Each row is a point. Each copy is the shape, with its points in the same order, stretched, turned, moved and blurred by noise. Some copies are also mirrored. Which?

Shape (8 x 2)
[[-0.18 -0.26]
 [-0.04  0.54]
 [-0.11  0.56]
 [ 0.62  0.02]
 [ 0.45 -0.25]
 [-0.18  0.01]
 [-0.37 -0.08]
 [-0.03  0.55]]
Copy 1 (8 x 2)
[[-0.47 -0.25]
 [-0.19  0.50]
 [-0.27  0.54]
 [ 0.45 -0.07]
 [ 0.24 -0.36]
 [-0.40  0.01]
 [-0.62 -0.07]
 [-0.17  0.53]]
Copy 1 is: only turned
Copy 2 (8 x 2)
[[-0.05  0.43]
 [-0.16 -0.47]
 [-0.18 -0.44]
 [ 0.62 -0.04]
 [ 0.54  0.29]
 [-0.14  0.16]
 [-0.28  0.29]
 [-0.14 -0.43]]
Copy 2 is: mirrored
Copy 3 (8 x 2)
[[-0.36 -0.20]
 [-0.22  0.62]
 [-0.30  0.63]
 [ 0.44  0.11]
 [ 0.29 -0.19]
 [-0.29  0.08]
 [-0.51 -0.02]
 [-0.19  0.63]]
Copy 3 is: only turned

Shape (6 x 3)
[[ 0.20 -0.25  0.64]
 [ 0.69  0.10 -0.02]
 [-0.08  0.81 -0.33]
 [-0.22 -0.52 -0.08]
 [ 0.03 -0.12 -0.25]
 [ 0.16  0.00 -0.24]]
Copy 1 (6 x 3)
[[-0.60 -0.25  0.32]
 [-0.28 -0.27 -0.46]
 [ 0.35  0.54 -0.36]
 [ 0.24 -0.44  0.45]
 [ 0.29 -0.26  0.08]
 [ 0.22 -0.20 -0.14]]
Copy 1 is: mirrored
Copy 2 (6 x 3)
[[ 0.21  0.00  0.66]
 [ 0.64  0.28 -0.10]
 [-0.38  0.75 -0.56]
 [-0.12 -0.47 -0.02]
 [ 0.06 -0.09 -0.28]
 [ 0.14  0.03 -0.31]]
Copy 2 is: only turned

Shape (11 x 6)
[[-0.13  0.28  0.08 -0.06 -0.41 -0.61]
 [-0.09  0.51 -0.41  0.09 -0.06  0.33]
 [ 0.28  0.28 -0.34  0.88 -0.11 -0.18]
 [-0.58 -0.58 -0.36  0.00  0.09  0.45]
 [-0.62 -0.36 -0.35  0.55  0.04  0.39]
 [-0.22 -0.22  0.31 -0.39  0.07 -0.25]
 [-0.09  0.24  0.59 -0.32  0.10 -0.28]
 [ 0.25  0.05 -0.55  0.43 -0.09  0.01]
 [-0.21 -0.06  0.74 -0.25 -0.38 -0.31]
 [-0.37 -0.01  0.23 -0.22  0.10 -0.33]
 [ 0.05  0.04 -0.48  0.07 -0.12  0.60]]
Copy 1 (11 x 6)
[[-0.31  0.56 -0.02 -0.25  0.18 -0.18]
 [ 0.10  0.70 -0.32  0.55 -0.02  0.45]
 [ 0.15  0.11 -0.85  0.15  0.52  0.16]
 [-0.32 -0.33  0.16  0.60 -0.59  0.35]
 [-0.43 -0.42 -0.18  0.68 -0.11  0.54]
 [-0.22  0.14  0.68  0.06 -0.02 -0.18]
 [-0.15  0.53  0.75  0.01  0.43  0.01]
 [ 0.35  0.10 -0.58  0.29  0.06  0.16]
 [-0.31  0.24  0.77 -0.44  0.19  0.08]
 [-0.38  0.28  0.58  0.13  0.13 -0.15]
 [ 0.28  0.16 -0.14  0.42 -0.42  0.66]]
Copy 1 is: mirrored
Copy 2 (11 x 6)
[[-0.42  0.52  0.24  0.31 -0.25 -0.43]
 [ 0.08  0.58 -0.52  0.05 -0.13  0.33]
 [ 0.09  0.46 -0.21  1.08 -0.03  0.09]
 [ 0.47 -0.23 -0.53 -0.38 -0.05 -0.35]
 [ 0.58  0.06 -0.50  0.21  0.02 -0.45]
 [-0.21  0.10  0.35 -0.32 -0.09 -0.27]
 [-0.11  0.40  0.71 -0.12 -0.05 -0.09]
 [-0.07  0.10 -0.49  0.58 -0.05  0.21]
 [-0.15  0.31  0.81 -0.16 -0.61 -0.37]
 [-0.06  0.36  0.28 -0.17  0.00 -0.39]
 [ 0.22  0.08 -0.56  0.00 -0.23  0.39]]
Copy 2 is: mirrored
Copy 3 (11 x 6)
[[ 0.03  0.10 -0.04 -0.22 -0.40 -0.42]
 [ 0.06  0.44 -0.52  0.12  0.14  0.42]
 [ 0.25  0.11 -0.52  0.86 -0.24 -0.04]
 [-0.34 -0.61 -0.33  0.02  0.31  0.65]
 [-0.47 -0.40 -0.36  0.51  0.19  0.48]
 [ 0.12 -0.39  0.22 -0.32  0.18 -0.11]
 [ 0.15  0.06  0.44 -0.26  0.16 -0.21]
 [ 0.34 -0.10 -0.73  0.33 -0.10  0.13]
 [ 0.05 -0.17  0.61 -0.32 -0.29 -0.10]
 [-0.13 -0.22  0.12 -0.29  0.24 -0.18]
 [ 0.21  0.06 -0.51  0.10  0.14  0.73]]
Copy 3 is: only turned
Copy 4 (11 x 6)
[[-0.27 -0.35  0.06 -0.21 -0.36 -0.55]
 [-0.21 -0.51 -0.40  0.05 -0.04  0.41]
 [ 0.19 -0.39 -0.21  0.82 -0.37  0.10]
 [-0.25  0.65 -0.25  0.01  0.45  0.30]
 [-0.37  0.36 -0.31  0.48  0.22  0.43]
 [-0.10  0.03  0.27 -0.44  0.29 -0.33]
 [-0.03 -0.51  0.52 -0.43  0.24 -0.39]
 [ 0.27 -0.14 -0.42  0.42 -0.25  0.19]
 [-0.22 -0.08  0.72 -0.42  0.03 -0.47]
 [-0.34 -0.17  0.19 -0.22  0.29 -0.37]
 [ 0.11 -0.06 -0.39  0.04  0.01  0.65]]
Copy 4 is: mirrored

Shape (11 x 8)
[[ 0.57  0.09  0.69 -0.52 -0.42  0.08 -0.14  0.04]
 [ 0.15 -0.15 -0.49 -0.26 -0.26  0.03 -0.04 -0.30]
 [-0.34 -0.51 -0.38  0.13 -0.20  0.68 -0.13 -0.13]
 [-0.08  0.56 -0.05  0.34  0.22 -0.95  0.39  0.27]
 [ 0.18 -0.09 -0.29  0.01 -0.23  0.71 -0.08 -0.57]
 [-0.15  0.21 -0.35 -0.34 -0.20  0.40 -0.21 -0.05]
 [ 0.41 -0.02  0.09 -0.31 -0.07  0.06 -0.31 -0.29]
 [-0.38 -0.13  0.06 -0.37  0.52 -0.12  0.47  0.08]
 [-0.05 -0.17  0.09 -0.37 -0.40  0.03  0.25 -0.13]
 [ 0.58  0.57 -0.56  0.18  0.18 -0.44  0.53  0.39]
 [-0.55  0.34  0.30 -0.09  0.04 -0.30  0.59 -0.19]]
Copy 1 (11 x 8)
[[ 0.26  0.29  0.58 -0.01 -0.39  0.20 -0.27  0.49]
 [ 0.19 -0.34 -0.14 -0.19 -0.13  0.16  0.13 -0.22]
 [-0.11  0.09 -0.27 -0.03  0.71  0.49  0.19 -0.36]
 [-0.65  0.20 -0.65  0.17 -0.76 -0.56  0.32  0.27]
 [ 0.51  0.15  0.05 -0.11  0.35  0.21  0.36 -0.30]
 [ 0.18  0.25 -0.28 -0.40 -0.01  0.35 -0.14 -0.20]
 [ 0.36  0.06  0.16  0.07 -0.22 -0.05 -0.13 -0.06]
 [-0.40  0.03 -0.48 -0.35  0.29 -0.36 -0.30  0.55]
 [-0.19 -0.06  0.13 -0.35  0.02  0.10  0.04  0.25]
 [ 0.25 -0.15 -0.77  0.07 -0.86 -0.15  0.58  0.59]
 [-0.69  0.41 -0.23 -0.51  0.04 -0.54  0.06  0.31]]
Copy 1 is: only turned
Copy 2 (11 x 8)
[[ 0.68  0.31  0.26  0.23 -0.21 -0.82 -0.30  0.06]
 [ 0.27  0.00 -0.44 -0.01 -0.24 -0.25  0.34  0.28]
 [ 0.27 -0.80 -0.31 -0.09 -0.21 -0.09  0.09  0.16]
 [-0.88  0.51  0.18  0.39  0.39  0.24  0.15 -0.09]
 [ 0.81 -0.32 -0.57  0.02 -0.35  0.08 -0.05 -0.02]
 [ 0.26 -0.09 -0.25 -0.36 -0.32 -0.08 -0.20  0.24]
 [ 0.58  0.15 -0.19  0.01  0.09 -0.41 -0.16  0.25]
 [-0.03  0.00  0.51 -0.49  0.31  0.15  0.47 -0.13]
 [ 0.17 -0.08  0.08 -0.10 -0.21 -0.45  0.21 -0.22]
 [-0.47  0.56  0.21  0.40 -0.03  0.57  0.42  0.51]
 [-0.36  0.17  0.26 -0.17  0.09  0.12  0.16 -0.75]]
Copy 2 is: only turned
Copy 3 (11 x 8)
[[ 0.38 -0.18  0.42 -0.85  0.04  0.59  0.22 -0.13]
 [ 0.25 -0.03 -0.46 -0.10  0.19 -0.39  0.01 -0.36]
 [-0.55 -0.05 -0.31 -0.06 -0.05 -0.45 -0.68  0.07]
 [ 1.07 -0.01  0.02  0.83 -0.21  0.09  0.65  0.42]
 [-0.48  0.10 -0.12 -0.12  0.03 -0.32 -0.19 -0.59]
 [-0.32  0.07 -0.38  0.03  0.36  0.11 -0.03 -0.10]
 [ 0.27  0.20  0.16 -0.38  0.28 -0.06  0.05 -0.30]
 [-0.04 -0.22 -0.02 -0.04  0.25 -0.47  0.52  0.90]
 [ 0.13 -0.55 -0.15 -0.40 -0.01 -0.10  0.17  0.05]
 [ 0.83  0.58 -0.62  0.54 -0.28  0.11  0.86  0.19]
 [ 0.14 -0.72  0.27  0.42 -0.07 -0.08  0.63  0.39]]
Copy 3 is: mirrored
